Rows are points. A path goes straight from each point to the next, and from the last back to the first. The post is the endless flat space through its rows: a point in 2 columns, a line in 3, a plane in 4, and so on, so that a path can go around it. Count how often the path circles the post. Going back the other way cancels.
In the rows, 128 means zero.

Post, one row:
[[135 134]]
Path (21 x 2):
[[133 163]
 [177 127]
 [155 126]
 [160  82]
 [121  96]
 [ 96 149]
 [138 151]
 [154 141]
 [149  98]
 [120 128]
 [ 99 165]
 [152 158]
 [185 112]
 [134 110]
 [136  77]
 [118 130]
 [117 161]
 [164 157]
 [164  97]
 [124  93]
 [ 99 158]]
Times around: 4

Post (3 x 4):
[[160 119 122 116]
 [132 126 116 134]
 [ 76 108 146 127]]
Path (24 x 4):
[[127 109 123 102]
 [129 150 109 123]
 [110 139 163 135]
 [156 102 117 138]
 [123  77 118 113]
 [111 147  85 119]
 [109 165 128 125]
 [ 99 126  78 135]
 [ 88  88 132 139]
 [161 104 132 118]
 [120  86 117 108]
 [ 85 121 151  79]
 [ 77 130 151 138]
 [136 137 115 183]
 [171  72 119 100]
 [138 122 108 101]
 [ 83  97 180  74]
 [155 125 155 117]
 [155 110 127 134]
 [ 97  93  89 133]
 [ 86 173  58 174]
 [141 135 150 105]
 [ 98 106 152 138]
 [127  85 115 145]]
Times around: 4

Post:
[[ 69 156 139 117 112 135 133 169]
 [168 123  99 143 162  90 113 140]
 [102 129 146 133 105 140 131 153]
 [104 142 117 110 102 139 159 103]
 [113 148 109 147 121 126 119  83]
 [ 99 137 139 110 140 126 132  98]
 [156 144 131 130 124 117 126 158]]
Path (28 x 8):
[[150 122 138 131 162  88 130 115]
 [ 87 176 109  95 117 124 170 126]
 [153 134 128 161 137  91 116 126]
 [ 78 152 148  87 136 102 163 144]
 [108 168 123 112 126 125 162 140]
 [141 165  88 148 124 129 123 184]
 [ 91 168 132 116  98 150 150 182]
 [136 169 106 155 100 128 137 101]
 [166 121 106 139 166  74 134 100]
 [164 156 104 155 105 125 145 117]
 [ 85 115 124 151 122 145 139 140]
 [ 96 155 124 140 121 110 136 175]
 [111 169  83 116 149  87 130 104]
 [136 127 148 135 125 113 120 114]
 [ 94 135 119 127 171  88 150  63]
 [113 151 131 128 136  99 120 129]
 [118 156 120 148 141  84 134 129]
 [113 194 103 149  94 136 154 151]
 [129 135  80 126 105 144 166 128]
 [ 49 177 110  86  94 151 147 114]
 [101  78 203  89 105 140 134  89]
 [139 137  96 152 113  93 124 134]
 [ 76 176 109 119 110  93 142 127]
 [ 70 141 125 138 111 123 160 145]
 [106 156 149 109 140 140 149 141]
 [ 53 160 117 117  73 175 152 151]
 [ 29 176 133 120  60 169 139 132]
 [116 115 130 138 105 109 105 131]]
Times around: 2

Post (10 x 11):
[[109 124 118 164 158 125  99 105 153 106 163]
 [163 142 145 144 140 152 148 122 142 125  92]
 [113 147 110  85  98 129 110 155 124 143 130]
 [101 122 120 119 127 140 130 186 138 157 120]
 [150 134 135 162 125 127  96 115 145 138 161]
 [117 128 118 122  99 170 118 147 118 132 110]
 [161 118 123 174 150 116  98  85 139 161 140]
 [144 129 132 167 143 132 149 139 113 122 105]
 [105 159 126 118 115 138 103 155 117 173 129]
 [120 121 149 161 123 134 139 122 144 122 101]]
Path:
[[ 82 129 116 160 169 138 151 128 159 109 127]
 [169 158 124 171 107 124 119  89 102 150 106]
 [157  72 125 168 145 111 172 151 133 187 118]
 [193 115 137 166 102 154 104  99 111 169 130]
 [118 153 145 139 157  96 105 148 147 142 151]
 [175 107  71 150 164  83 107 174  95 157 142]
 [ 95  82 131 124 107 132 115 142 167 128 122]
 [ 94 151 162 127 115 165 128 187 121 110 159]
 [132 112 121 152 148 149 133 152 126 234 120]
 [ 88  93 103 109  94 139 114 135 191 104 146]
 [181 148 127 138 107 138  97 145 150 167 113]
 [124 134 142 151 165 155 132 150 130 147  81]
 [109 144 126 151 122 126  81 131 106 141 140]
 [ 91 109 118 177 124 187 112 129 145 105 112]
 [ 87 126  70 107 177  97 169 173 132 121 101]
 [150 136 124 124 100 176 149 154 110 145 115]
 [ 82 136 137 133 137 125 153 154 114  88 123]
 [103 113 148 144 129  86 120 185 141  89 156]
 [110 182 125 136 177 130 113 152 162 100 122]
 [154 169 100 135 151  99 120 138 144 119 145]
 [132 103 125 154 133 142 145 153 137 192 104]
 [ 79  76 140 162 130 117 129  92 145 130 127]
 [108 155 164  92 110 186  91 163 168 152 130]
 [192 185 118  77 135 140  84  88 164 125 133]
 [ 42 123  99 133 136 118 107 214 171 150 157]
 [ 94  95  93 190 161 138 138 148 126 167  98]
 [118 125 120 178 164 147 132 140 147 119  89]
 [145 122 128 153 167 117 109 165 154 130 132]
 [152 151 146  98 114 138  98 127 109 200 116]
 [169 145 151 140 127 129 111 128 148 181 149]]
Times around: 1
